Every row gives one point. To make a cloud, some directions were put in groups of two or more. Within a group, all points are equally far from the middle, so they leave a hole (a ring in 2 directions, a hollow ball in 3). The other directions are filled evenly. Then the cloud was stretched, turned, moved and blurred a little. How many holes are there, and how many directions does each take, smallest first?

Cloud, 20 rows:
[[-49  29  49]
 [ 45  37  72]
 [ 49 -53  53]
 [ 10 -52 -24]
 [ -7 -37 -68]
 [-54  -9 -20]
 [-60 -25  76]
 [-52 -47  76]
 [-37  42  49]
 [-35  47  41]
 [ 44  52  23]
 [-39 -17 -72]
 [ 46  40  58]
 [-15 -55  -3]
 [ 40 -48   2]
 [ 67  -6  -5]
 [-32 -53  23]
 [ 21 -50 -26]
 [ 31 -41 -41]
 [-45 -32  -4]]
Holes: 1 (2)

Cloud, 31 rows:
[[   2   48    4  -32]
 [ -75   30   10   11]
 [  63  -79  -23   -5]
 [  49  -96   17   15]
 [ -24  -18  -13   74]
 [ -18   30   37   37]
 [  21   17   52  -28]
 [  14   -2  -75    1]
 [ -59   42  -25  -36]
 [  45  -69   52   22]
 [ -54  -23  -20   57]
 [  -3    7  -44  -66]
 [  -8  -77   31  -61]
 [ -30   40   44    9]
 [  22    3   11   63]
 [   9 -101  -39    9]
 [   9  -44    8   76]
 [  57  -44  -27  -45]
 [  57  -36   -4  -53]
 [  45  -46  -47   46]
 [  55    6   13   21]
 [   9   49    0   -6]
 [ -69    3   55  -16]
 [  -3  -60  -79    5]
 [ -38   51  -26   -4]
 [  27  -58  -72   -8]
 [ -56   29  -11  -67]
 [ -50  -70  -40   26]
 [ -33   -2  -33  -81]
 [ -88    2   22    0]
 [  -1  -88   12   56]]
Holes: 1 (4)

Cloud:
[[ 19 -48  53  36 -29  48]
 [ -3  -1 -12  92 -22  54]
 [-32 -59 -65  20   4 -58]
 [ 51 -29  61  36  12  51]
 [-77  14  55   4 -16  38]
 [ 40 -22 -62   7 -31  21]
 [ 80 -29 -12  -7  59  22]
 [ 46  -1  59  54  -3  52]
 [-57   2 -57 -41  14  39]
 [ -9  34  78  -1  26 -73]
 [ -7  15  62 -48 -33 -39]
 [ 42 -43  49   0 -31 -62]
 [-45  63  45  38  59  38]
 [-79  42  27  31  -6  49]
 [-19 -69  56  47  55 -35]
 [ 22 -41  60  37 -49 -47]
 [ 23  21  63 -33 -29  24]
 [-31  37 -55 -38  37  46]
 [-65 -38 -16 -61  -6 -24]
 [ 40 -13  61  21 -45  32]
 [ 34 -76  24  23  70  24]
 [-64  52  41  20   0  50]
 [  8  15  26 -67  44  45]
 [ -8  11  11 -79  12  36]
 [ 70  20 -52  38  62   2]
 [ 34 -47  48   7 -49  19]
 [ 21  34  31  54 -68  -6]
 [ 20  21 -36  60 -64  -6]
 [ 23 -18 -69  28 -48  -6]
 [ 43 -55  53  43  47  38]
 [-35 -17 -32  86 -41 -46]
 [ 45  32 -25 -44  73  20]
 [  9  14 -11 -79 -16   5]
 [-16  36  69 -30  -1  43]
 [ 19 -78   8  -8 -21  41]
 [ 56   9  70  -6  61 -42]
 [ 19  10 -11  88 -23  48]
 [-34 -59 -43   4  71 -51]
 [ 23 -30  59  37 -60 -31]
 [  3   7  48 -42  92 -25]
 [-62 -70  34 -14  -3 -43]
 [  8 -52  52  35 -56  13]
 [ 50  60 -40  23  70 -22]
 [-56   6  63  43  78  17]
 [  9  20 -32 -61  -8 -65]
 [ 19  39 -35 -28  79 -56]
 [ 24  54 -38  28 -53 -11]
 [-59  25 -42  48  82 -35]
 [ -1  -6   1 117  55   5]
 [ 47 -38  33 -23 -39 -51]
 [ 53  11 -50  32  20 -81]
 [ 34  27  56  68   0 -73]
 [ 30  81 -30  28  34  33]
 [-49  15  62 -40 -14  30]
 [-58 -10 -40 -63  -6  -5]
 [ 41  -2 -19 -57 -32 -38]]
Holes: 3 (2, 2, 2)

Cloud (82 x 8):
[[   5  -67  -43   45  -33   -2   54   27]
 [  -6  -73   45  -29    7  -45   32  -80]
 [ -27    4   35   38   42   37  -32  -42]
 [  30    0  -56  -80   -5   51  -34    1]
 [  41  -99    5  -15  -24  -16    8   16]
 [ -36   77   11   39   49  -25   21  -48]
 [ -44  -41  -30   41   39  -13  102    9]
 [  44  -26 -103    1   36    2  -48  -27]
 [  10   31  -80  -70  -19   -4  -21  -61]
 [ -22   -9  -18  -47   60   56  -29  -69]
 [  68  -46  -62   -9   51  -23   14  -28]
 [   9   69   23  -14  -30   44   37  -54]
 [ -24   28  -29    1  -79   15   18  -55]
 [ -13  -11  -24   48  -30  -63  -34  -49]
 [ -14   18  -58   22   44   33   62   53]
 [ -27   42  -79  -57   37   45  -24  -53]
 [ -30  -10   57   35  -34  -38   57  -57]
 [  -1  -71   37    7  -61   17  -21   22]
 [ -19   13  -44  -60   30   66   44   41]
 [  45    6   48  -46  -57  -28   68    7]
 [  33  -31  -61   29   13   20  -25 -107]
 [  27   -6 -100    6   50   -7  -10  -96]
 [  27  -25   28  -13  -75  -16  -28   35]
 [ -29  -40   85  -29   25   -3   48   11]
 [ -45  -15  -26   49   -6  -34   78  -79]
 [ -29  -66  -52   35   46  -68   36  -43]
 [ -51   16  -15   49   51  -55   83    7]
 [ -56   28  -58   52   18   43  -30   35]
 [ -31  -27   73  -37  -59    7   46   17]
 [  -3  -12  -46   24  -73   11   45   30]
 [  19   21  -83   42   -4   46  -45  -14]
 [   5   21   18   20  -74   16   27  -63]
 [   3   -2   26   13   71  -44  -14   31]
 [  57  -43  -53    1   14   30   88  -42]
 [  27    5   -9   51  -13  -29   37  -97]
 [ -45   -7   74   13  -50   -6   52  -25]
 [ -15  -64   18  -35   10  -54    6  -94]
 [  -4  -11   11   33  -78    6  -39  -31]
 [  52  -21  -32  -73    2  -41  -30  -27]
 [ -46   29  -16  -23   31   53  102    7]
 [  -9  -28   -8   45   39   78   12   18]
 [  44   -2  -28  -68   53  -38  -19  -59]
 [ -10   32   -5  -32  -44  -88    8  -34]
 [ -53   22   -3   36   12  -72   58   40]
 [ -31  -21   17   40  -66    9   32   47]
 [  13   64   13  -23  -43   63   25    5]
 [   8    1    2   51   63   27   67  -25]
 [  -4  -23   24  -70  -29  -24   82  -87]
 [ -76    9  -33  -34   57   12   83  -65]
 [ -91   36  -84  -39   35   14   -3  -21]
 [ -13    2  -70   19   84   -9   60   20]
 [   3   -4  -41    7  -46  -39   89   20]
 [   9   -4   82   10   51   11   28  -16]
 [  30   55   10   33   14  -29   49  -74]
 [  17   34   -6   39  -11   45  -66   -9]
 [  27  -13   -2  -39    8   62  -78  -27]
 [ -52  -66 -103  -20    2    7  -29  -16]
 [ -29   61  -10  -32   -1   50   44   60]
 [  51  -34  -63   -5   68    6   23    4]
 [ -38   -1  -81  -38   78   18  -47  -38]
 [ -24   74   -5    9   36   20   78  -59]
 [  63  -32   29  -78  -10   27   50  -26]
 [ -60  -54  -20  -28   50   51   41  -52]
 [  54  -39   30   18   -3  -78   19  -47]
 [ -25    7  -68   25  102  -25   47  -36]
 [  29   22  -40  -36   -7  -48  104  -54]
 [  31   55   21   -4  -14   25   83   14]
 [ -11  -66  -76   39  -20  -14   19   33]
 [ -11   24  -70   30  -35  -30    8  -82]
 [  13  -50  -29   51  -54   40  -12  -44]
 [  33   38   20  -12   21  -38  -64  -49]
 [ -10  -22  -33   -5   88  -28  -42    8]
 [ -35   -9   -9  -27  -59   22   98  -41]
 [   1   -5   71  -23  -60  -30   88  -29]
 [  19   56   66    5   36  -34   53    8]
 [ -44   41  -67  -31   27   80   16  -37]
 [ -55   26   49  -19    0  -40  104   30]
 [  -4   33    6  -74   69  -20   71  -25]
 [ -18  -81  -66   -2   43  -61   46  -33]
 [ -67   -7    8   57   11   27  -34  -16]
 [ -51    9   67   25  -19   13   64   40]
 [  59   -2   10   40  -28   34   21   24]]
Holes: 3 (2, 3, 3)

Cloud:
[[  85  -53  -25  -67  -23  -40    0   38  -13]
 [   3  -78   40  -47   32   54  -23  -14    1]
 [  60  -64  -22   68   37   41   -5   56   15]
 [ -85  -24  -30  -48  -34   27   15  -30   43]
 [ -20   14   14  -67  -40   37  -49   31  -25]
 [   3  -74  -72  -42  -53   -5   -6   21  -11]
 [ -61    8  -61  -59   51   28    1   14   25]
 [  -5   41   49  -11  -10  -27   38    5  -71]
 [  32   15  -60  -49    5  -15  -66   15   43]
 [  49  -41  -26  -21    4  -27  109   15   48]
 [  81  -18   19   10  -47   68  -34   -3   20]
 [ 102  -25   69   26  -30   11  -14   15    8]
 [   3    6   44  -59   53  -50  -16   -6  -42]
 [  58    2   68  -22  -32  -54  -16   17    6]
 [ -22   19   -9   -6  -62   57   29   27   36]
 [  60  -54  -51  -17   48   42  -46  -13   92]
 [  32  -39  -60    2  -53  -42   68    9  -32]
 [  17   17  -31  -81   -3  -17  -17    9  -62]
 [  31   -4    0  -59  -21   33   69  -77   21]
 [  53  -61  -51  -64   40   34   28   13  103]
 [  12  -33  -25    8   73    7   93  -40  -12]
 [   7   16  -31   55  -34   29   28    4   83]
 [   3   16  -17    6  -39   31  -18   46  100]
 [ -12   16   -4    1  108   20  -49   19   92]
 [  22   14  -14   -4   87   30  -84    7   69]
 [  19   12  -40  -18  -20   15  -81  -50    8]
 [  -6   11  -19   26   52   17  -75   24   97]
 [   3  -73  -35  -66  -12  -34   34   -7   78]
 [ -20   19  -46   30   57  -63  -36  -17   43]
 [ -34   48  -43    1   84  -20    5  -46   -6]
 [  35  -64   49  -63   45  -45    9   -7  -29]
 [  -7   27  -45  -85   -6  -17  -31  -28   49]
 [ -44   -5   -4   38   52   28   36  -21  -38]
 [  16  -73  -33   -5   74   34  -48  -27  -19]
 [ 120    5  -35    9   10  -25   25    0  -15]
 [ -10  -88   -5  -47   29   34    4   56  -41]
 [  -4   21   47  -34   36   35   -9  -58  -51]
 [   3   56  -23   59   67  -17   24  -40   63]
 [  36  -77   63   12    6  -52   43    7  -16]
 [  62   12   -5  -50   55  -12   74  -46  -16]
 [  46   20  -30    6   61  -47  -16   69   22]
 [  45  -48  -19   69  -12   41   -5  -35  -41]
 [  -7  -23  -93    5  -30   64   10   22   15]
 [ -29    0  -80   32    1  -42   27  -54   55]
 [ -15   29   58   -7   65  -58   43   -1   19]
 [  64   23   22   49   17   59  -71   23    2]
 [   8    2  -29   51   72  -42   19    6  112]
 [  43  -72   69  -22   80    7   39   -1   65]
 [  18  -25   24  -13   31   69  -62  -61   54]
 [  79   17  -16  -14   99  -43   31  -44   47]
 [   3  -63  -24   35   37    7  -24   10  117]
 [  -5  -80  -17  -26  -43   35  -36  -20   24]
 [ -74  -26   12  -52   -9  -21   -8   17   30]
 [ -12    4   34  -93   30  -29    5  -58   -2]
 [  45  -71  -18  -48  -39   51   13   31   58]
 [  65  -51   20   26   63  -49    3  -50   59]
 [  27   -5   44   -2   57  -42  -75    0   19]
 [  20   19  -57  -68   66   -7  -44   12   52]
 [  80  -65  -57  -17    2   -1  -67   23   16]
 [ -31  -24  -89   24  -37   41  -38    3   18]
 [  42  -14  -64  -50   38   60   35  -51    1]
 [  27  -13   27  -37  110   51  -51  -15   51]
 [   3   29  -69  -39   37   44  -50   38   28]
 [  85  -58   17   27  -28  -48    5  -11   23]
 [  13  -33  -21  -25   41   36  102  -33  -12]
 [ 109   13  -23   16    5   46  -17   10   45]
 [  44   17   63    3   54   31  -21   72  -18]
 [  52    7   51  -39  -44  -23  -23   70   19]
 [  48  -57   39  -20   70  -44   77  -17  -14]
 [ -10    1    1   84   38   -8   34  -30   25]
 [ -27   35   21   12  -38  -58    0  -35   20]
 [  61   47   -3  -29   -8  -37   32   -2   87]
 [ -41   -1   41   -3  -15  -69  -11    5   14]
 [  62  -24    2  -73  -21  -48    0   -5   39]
 [ -38  -24   -7   28   52  -33  -38   -3  119]
 [  20  -23   15  -10    8  -29   79   82    0]
 [  -5   31   49    8  -47   40   12   29   35]
 [  19  -38  -35   42  -20   23  -14   49   92]
 [  26   -4   12    3    2    2 -116   23   17]
 [  49   18  -33  -57   85   29  -25   22   89]
 [  79  -64   54   10   66    8   51   28  -10]
 [  62  -58   -1   26   28  -54   -3  -43   57]
 [  65  -24  -28  -44   44  -30   86  -39   -8]
 [   4   -1  -45   43  -20   47  -43   48   72]
 [  55  -51  -74  -50   32   47  -29   12  -39]
 [  32  -38  -10  -49   80   61  -29  -12  -39]
 [ 113  -29  -28  -40   29   38   -2   58   25]
 [ -25   14   59   -2   71  -59  -17   -8   64]
 [  95  -61  -51   27   19   45   20   65    9]
 [  12   52  -38   73    6   -5   -1  -21   15]
 [  -1  -54   33   49   25   61   19   -1   11]
 [ 103  -11  -11   33   54  -40   -1  -20  -31]
 [  57    5  -25  -50  -18  -37  -48   19   52]
 [  32  -64  -72  -27   22   40  -35  -23   89]
 [   3  -15  -22  -29   49    7   82   46  100]
 [   3  -49    7   29   78  -38   42  -88   28]
 [  43  -28  -39   22   32   17   37  101   11]
 [   3    2  -54   -3   23  -34  106   -9   54]]
Holes: 3 (2, 3, 3)
